Every row gives one point. Two turns around zero, p and q, are shown by what they do to some points. Where does a point land after both, in the order given? Backwards means that the second turn is done in reverse. Each puzzle has new turns, and all numbers are rounded.

Turn p:
[ 0.73 -0.77  0.12] -> [ 0.72 -0.73 -0.30]
[ 0.08  0.41 -0.32] -> [-0.26  0.30 -0.35]
[-0.23  0.00 -0.46] -> [-0.48 -0.12 -0.12]
[-0.14  0.14  0.03] -> [-0.10  0.15  0.09]
[-0.31  0.20  0.19] -> [-0.11  0.26  0.31]
[-0.13  0.01  0.44] -> [0.23 0.14 0.37]
Turn q:
[ 0.33 -0.19 -0.15] -> [-0.07 -0.37  0.17]
[ 0.17 -0.10 -0.11] -> [-0.04 -0.21  0.07]
[0.04 0.12 0.63] -> [0.21 0.44 0.42]
[-0.25  0.65  0.17] -> [ 0.53  0.41 -0.27]
[-0.29 -0.48 -0.54] -> [-0.62 -0.27 -0.39]
Where do these land?
p, then q: [ 0.03 -0.50  0.32] -> [-0.19 -0.10  0.56]
p, then q: [ 0.29  0.39 -0.30] -> [ 0.15 -0.23 -0.50]
p, then q: [-0.40 -0.37 -0.55] -> [-0.67  0.34 -0.18]
q, then p: [-0.29 -0.21  0.59] -> [-0.05  0.65  0.23]
q, then p: [0.21 0.27 0.11] -> [ 0.31  0.00 -0.18]
p, then q: [ 0.16  0.42 -0.17] -> [ 0.24 -0.10 -0.40]

Turn p:
[-0.14  0.05  0.80  0.08  0.01  0.15] -> [ 0.21  0.56 -0.25  0.19 -0.05  0.48]
[-0.10 -0.22 -0.43  1.08  0.00 -0.23] -> [ 0.74 -0.62  0.01  0.13 -0.64 -0.32]
[-0.04  0.14 -0.28  0.30 -0.21 -0.29] -> [ 0.10 -0.29  0.23 -0.17 -0.37 -0.04]
[-0.25 -0.31 -0.47  0.02  0.17 -0.11] -> [ 0.19 -0.53  0.02 -0.08  0.27 -0.17]
[-0.07  0.32 -0.47 -0.27  0.30  0.19] -> [-0.04  0.04  0.42 -0.16  0.40 -0.40]
[ 0.49 -0.08 -0.03 -0.29  0.10  0.17] -> [-0.42  0.16 -0.21  0.07  0.11 -0.32]
[ 0.12 -0.05  0.94 -0.33 -0.67  0.52] -> [-0.53  0.62 -0.17  0.66 -0.09  0.77]
[ 0.13 -0.17 -0.43 -0.25  0.19 -0.16] -> [-0.19 -0.32 -0.06 -0.23  0.24 -0.32]
[-0.13  0.33  0.37 -0.32  0.10 -0.25] -> [-0.05  0.38  0.02 -0.41  0.12  0.32]
Turn q:
[-0.28 -0.64  0.38 -0.16  0.33 -0.27] -> [-0.48  0.01  0.51  0.46 -0.37 -0.04]
[ 0.30  0.02 -0.38 -0.05  0.16 -0.03] -> [-0.06  0.23 -0.19 -0.18  0.04  0.37]
[-0.22  0.34  0.47  0.35  0.15 -0.10] -> [ 0.00 -0.20  0.45 -0.09  0.41 -0.35]
[ 0.08  0.47 -0.33 -0.35 -0.04  0.29] -> [ 0.05 -0.14 -0.45 -0.55 -0.08  0.05]
[ 0.13  0.47 -0.57 -0.25 -0.66 -0.42] -> [ 0.43 -0.57 -0.59 -0.05  0.17  0.59]
[-0.01 -0.33  0.75  0.29  0.49 -0.06] -> [-0.21  0.27  0.87  0.15 -0.01 -0.31]
[-0.40 -0.51  0.17  0.46  0.45  0.19] -> [-0.51  0.43  0.25  0.40  0.13 -0.46]
[ 0.04 -0.05 -0.36 -0.36 -0.35  0.38] -> [ 0.16  0.01 -0.60 -0.08 -0.38 -0.01]
[ 0.35  0.23 -0.13  0.07 -0.53  0.01] -> [ 0.61 -0.05 -0.24 -0.05  0.09  0.17]
Where do these land?
q, then p backwards: [ 0.43 -0.49  0.62  0.09  0.25  0.40] -> [0.18 0.90 0.04 0.36 0.03 0.26]
q, then p: [ 0.19  0.33 -0.32  0.24 -0.13  0.44] -> [-0.28 -0.01  0.17 -0.41  0.17 -0.46]
p, then q: [-0.41 -0.10  0.44 -0.01  0.42 -0.05] -> [-0.01  0.37 -0.14 -0.59 -0.03  0.20]
q, then p: [-0.06  0.22 -0.33 -0.18  0.48 -0.04] -> [ 0.04 -0.06  0.27  0.02  0.57  0.17]
p, then q: [ 0.20 -0.18 -0.49  0.48 -0.10 -0.09] -> [ 0.24  0.01  0.10  0.63 -0.09  0.30]
q, then p: [-0.55 -0.24  0.22 -0.49 -0.13 -0.23] -> [ 0.18 -0.54 -0.21  0.33 -0.22  0.44]
p, then q backwards: [ 0.19  0.46 -0.15 -0.14 -0.80 -0.44] -> [ 0.04 -0.14  0.26 -0.74  0.66 -0.23]

Turn p:
[ 0.51  0.00 -0.09 -0.59 -0.14  0.13 -0.09  0.16] -> [-0.46  0.25 -0.08 -0.16 -0.21 -0.42  0.38  0.11]
[-0.48 -0.25  0.12 -0.07 -0.42 -0.18  0.23 -0.42] -> [ 0.16 -0.14 -0.10 -0.50  0.37 -0.10 -0.55 -0.05]
[ 0.38 -0.02 -0.76 -0.43 -0.33  0.63  0.45  0.52] -> [-0.31  0.19 -0.75 -0.47 -0.84  0.04  0.43  0.27]
[ 0.02  0.39  0.60  0.58  0.35  0.16 -0.24  0.38] -> [ 0.06 -0.15  0.79  0.40 -0.11  0.57  0.23 -0.08]
[-0.15  0.27 -0.11 -0.05 -0.10 -0.32  0.27 -0.57] -> [ 0.54  0.11 -0.14 -0.24  0.44 -0.20 -0.02  0.07]
[ 0.32 -0.09 -0.20  0.44  0.15  0.13 -0.61  0.27] -> [-0.33 -0.09 -0.08  0.56 -0.10  0.28  0.31 -0.45]
[-0.12 -0.22 -0.15  0.06  0.22  0.29  0.41 -0.38] -> [ 0.13 -0.30 -0.37 -0.04  0.16  0.12 -0.11  0.49]
[-0.18  0.13  0.16  0.41  0.37 -0.44 -0.29  0.36] -> [ 0.24  0.15  0.41  0.60 -0.10  0.19 -0.21 -0.31]
[ 0.70 -0.05 -0.11 -0.34 -0.58  0.19  0.19  0.30] -> [-0.59  0.50 -0.22 -0.51 -0.21  0.00  0.40  0.04]
[-0.74  0.19  0.46  0.14  0.29 -0.31 -0.57 -0.32] -> [ 0.45 -0.52  0.63  0.32  0.33 -0.26 -0.37 -0.38]
[-0.27 -0.36  0.08 -0.15  0.19 -0.28  0.26 -0.29] -> [ 0.11 -0.01 -0.09  0.05  0.26 -0.21 -0.52  0.30]
Turn q:
[ 0.64 -0.44  0.20 -0.40  0.18  0.02  0.01  0.20] -> [-0.29 -0.18  0.38 -0.27 -0.44  0.17 -0.04 -0.57]
[-0.05  1.01 -1.07 -0.69  0.29  0.17  0.12 -0.36] -> [-0.02  0.49  0.55  0.78 -0.23 -0.64  1.00  0.53]
[ 0.37 -0.36 -0.07  0.09  0.13 -0.55 -0.49  0.92] -> [ 0.44 -0.12 -0.09  0.41 -0.52  0.42 -0.43 -0.82]
[ 0.08 -0.17  0.14  0.10  0.13 -0.12  0.45 -0.61] -> [-0.58  0.03 -0.24 -0.33 -0.17 -0.08 -0.02  0.36]
[-0.29 -0.30  0.23  0.01  0.22 -0.40 -0.05 -0.24] -> [-0.14 -0.27 -0.55 -0.11 -0.14 -0.23 -0.08 -0.07]
[-0.09 -0.32  0.34  0.09 -0.20 -0.04  0.72  0.27] -> [-0.64 -0.09 -0.12  0.01  0.41  0.38 -0.31 -0.16]
[-0.44 -0.17  0.08  0.15  0.02  0.24 -0.20  0.11] -> [ 0.26 -0.40 -0.07  0.01  0.31 -0.07 -0.14  0.09]
[-0.32  0.63  0.10  0.21  0.22  0.12 -0.29 -0.26] -> [ 0.45  0.02 -0.28 -0.06  0.14 -0.03  0.52  0.44]
[-0.25  0.02 -0.31  0.36 -0.18  0.09 -0.33  0.08] -> [ 0.48  0.02  0.00  0.19  0.12 -0.09 -0.30  0.25]
[ 0.41 -0.04  0.08  0.22 -0.10  0.24 -0.24  0.19] -> [ 0.29  0.06  0.30 -0.23 -0.11  0.33 -0.16 -0.07]
[-0.05  0.13  0.29 -0.15 -0.70  0.22  0.29 -0.32] -> [-0.27  0.43  0.12 -0.42  0.61 -0.17 -0.02  0.02]
Where do these land?
p, then q: [-0.38 -0.01 -0.24  0.32 -0.28  0.24  0.15  0.41] -> [ 0.11  0.14  0.55 -0.30  0.18 -0.38 -0.17  0.03]
q, then p: [ 0.55 -0.16  0.65 -0.10 -0.51  0.18 -0.05 -0.16] -> [ 0.06 -0.29  0.26 -0.25  0.03 -0.84  0.24  0.31]
q, then p backwards: [-0.17 -0.11  0.65  0.05  0.15  0.17  0.05 -0.10] -> [-0.03 -0.06 -0.04  0.10 -0.42  0.43  0.05 -0.39]
p, then q: [-0.02  0.45 -0.37  0.17 -0.10 -0.55 -0.28  0.48] -> [-0.04  0.74 -0.03 -0.45 -0.04 -0.01  0.16  0.45]
p, then q: [ 0.39 -0.23 -0.36 -0.48  0.42  0.27  0.37 -0.47] -> [-0.06 -0.02 -0.02  0.99 -0.13  0.27 -0.26 -0.20]
q, then p: [-0.22  0.39  0.49  0.44 -0.08  0.13 -0.40  0.45] -> [-0.33 -0.04 -0.37  0.29 -0.06  0.04  0.62  0.54]
p, then q: [-0.13 -0.54 -0.23 -0.42  0.22 -0.19  0.64 -0.48] -> [ 0.56 -0.04  0.08  0.74 -0.47  0.05 -0.02 -0.41]
q, then p backwards: [-0.39  0.31 -0.31 -0.28 -0.59 -0.34 -0.36 -0.43] -> [ 0.19  0.16 -0.34 -0.61  0.10 -0.74  0.00 -0.31]
p, then q: [ 0.15  0.52 -0.05 -0.29  0.21  0.21 -0.11  0.42] -> [-0.39  0.46 -0.12 -0.10  0.40  0.22 -0.20 -0.14]
p, then q: [ 0.17 -0.15  0.14  0.60  0.29 -0.28  0.25 -0.59] -> [ 0.24 -0.51  0.23  0.11 -0.41  0.53  0.24  0.32]
q, then p backwards: [ 0.06 -0.48 -0.38  0.00  0.27  0.15 -0.27  0.46] -> [-0.65  0.01  0.16  0.16  0.36  0.07 -0.31  0.24]
